Each point is reached from the start by the listed moves, each made once or not at all, plus a little noise. Is the number of moves made odd or even? Then give how often each move was made.
In the rows, 128 means zero.

Moves:
(1): [196 146 144 156 121 155]
(2): [134 162 141 130 143 133]
(3): [154 103 172 139 165 127]
Start: [118 127 151 143 132 102]
Points:
[185 144 168 173 125 131] -> odd (1, 0, 0)
[193 177 179 171 137 137] -> even (1, 1, 0)

Moves:
(1): [146 149 114 105 146 117 110 108 143 124  87 131 106 132]
(2): [123 170 122 149 136 133 106 157 151 122 136 147 126 149]
(3): [156 125 157 118 114 116 133 117 127 114 122 130 138 146]
(4): [142 118 129 150 131 100 107 126 108 118 127 131 114 117]
(5): [110 134 143 141 158 140 154 116 113 125 120 148 102 140]
(6): [142 130 120 125 120 162 125 140 121 121 132 133 133 121]
(7): [142 135 115 143 111 142 181 121 116 117 100 151 151 139]
(8): [119 132 145 135 143 139 122 169 120 162 107 147 140 121]
(9): [128 113 139 138 139 133 136 129 165 118 129 122 138 130]
(10): [146 128 129 145 118 123 145 116 139 164 145 111 111 119]
(11): [159 126 127 120 158 108 135 129 126 125 150 145 140 125]
Start: [133 150 125 116 137 149 162 145 129 127 122 123 108 151]
Points:
[167 205 125 146 171 187 139 197 199 171  88 145  96 156] -> even (1, 1, 0, 0, 0, 1, 0, 1, 1, 1, 0)
[199 148 132 154 159 187 238 180 149 166 117 164 154 139] -> even (0, 0, 0, 0, 0, 1, 1, 1, 1, 1, 1)
[213 155 113 109 180 151 172 126 184 140 126 124  96 139] -> odd (1, 0, 0, 0, 0, 1, 0, 0, 1, 1, 1)
[221 214 154 155 201 180 230 167 171 140  71 207 113 194] -> even (1, 1, 1, 0, 1, 1, 1, 1, 1, 1, 1)
[137 195 164 140 161 154 171 150 136 104 116 162  89 202] -> odd (0, 1, 1, 0, 1, 0, 0, 0, 0, 0, 0)
[175 186 156 155 133 205 196 211 160 114  82 185 167 190] -> even (0, 1, 1, 0, 0, 1, 1, 1, 1, 0, 0)

Moves:
(1): [154 132 138 122 116 127 119 131 118 137 113 117 134 157 138 149 131 153
 125 109 109]
(2): [129 154 154 155 133 113 133 114 118 144 136 139 103 141 111 106 129  71
  91 143 133]
(3): [114 124 162 123 140 126 132 129 114 144 115 132 142 136 118 125 106 140
 107 130 120]
(4): [118 119 128 164 125 127 126 114 144 133 138 124 119 131 128 128 110 118
 134 118 108]
(5): [123 137 119 125 151 124 113 130 120 116 134 107 142 128 126 127 126 124
 106 114 129]
(6): [136 146 141 127 140 149 134 127 146 110 123 137 154 116  93 147 148 113
 120 139 136]
(7): [129 139 115 125 131 123 163 146 127 119 132 114 125 119 132 131 120 127
 109 136 104]
(8): [113 159 136 131  99 140 127 171 145 108 109 115 125 139 140 132 120 131
 159 144 161]
(9): [137 128 129 131 136 138 129 120 193 159 146 136 158 117 118 119 136 146
 119 138 123]
(10): [121 124 131 140 124 120 137 135 111 148 146 152 132 126 149 152 146 148
 146 125 135]
(11): [164 120 133 137 106 132 110 133 113 121 160 130 112 133 111 126 109 152
 130 145 125]
(12): [134 127 124 136 146 142 131 129 120  98 130 156 129 116 163 121 156 136
 108 142 135]
(13): [136 125  90 138 119 125 110 102 109 122 114 109 157 126 141 116 111 127
 117 134 162]
(14): [126 142 133  97 112 140 137 109 116 106 160 167 132 147 131 137 107 104
 135 115 131]
(15): [136 124 126 130 123 166 127 136 138 138 119  98 108 108 159 128 122 114
 137 117 119]
(16): [133 138 164 124 134 105 125  90 147 108 131 116 122 104 123 146 146 145
 126 121 130]
(17): [105 107 123 139 114 118 132 141 120 115 144 108 144 149 127 125 152 130
 123 110 132]
(18): [106 145 113 118 122 177 122 116 133 149 137 171 129 130 103 109 137 142
 105 105 130]
(19): [139 149 134 138 119 127 127 117 128 124 126 118 148 141 134 110 146 130
 171 134  96]
(20): [120 122 121 116 153 130 135 107 125 135 136 133 125 148 133 133 135 141
 139 164 122]
Start: [ 87 155 136 132 116 117 140 147 159 118 136 132 116 135 125 144 108 134
 116 100 133]
Points:
[102 226 139 170  74 166 132 133 111  68 209 107 163 200 147 148 127  87
 155 149 179] -> even (0, 1, 0, 0, 1, 1, 0, 1, 0, 1, 1, 0, 1, 1, 1, 0, 1, 0, 1, 1)
[105 209 194 156 124 207 127   7 216 154 216 182 143 137  61 128  69 112
  39 130 135] -> even (0, 1, 1, 1, 0, 1, 0, 0, 1, 0, 1, 0, 1, 1, 1, 1, 0, 1, 0, 1)
[ 88 224 206 122  79 182 138 130 162 189 214 243 129 232  99 152  87 180
  92 135 143] -> even (1, 1, 1, 0, 0, 0, 0, 1, 1, 1, 1, 0, 0, 1, 0, 0, 0, 1, 0, 1)
[ 95 196  80 127  94 212 151 107 106  89 228 142 189 170 131 151 130 154
 114 101 117] -> even (0, 0, 0, 0, 1, 1, 1, 0, 0, 1, 1, 0, 1, 1, 1, 0, 1, 1, 1, 1)
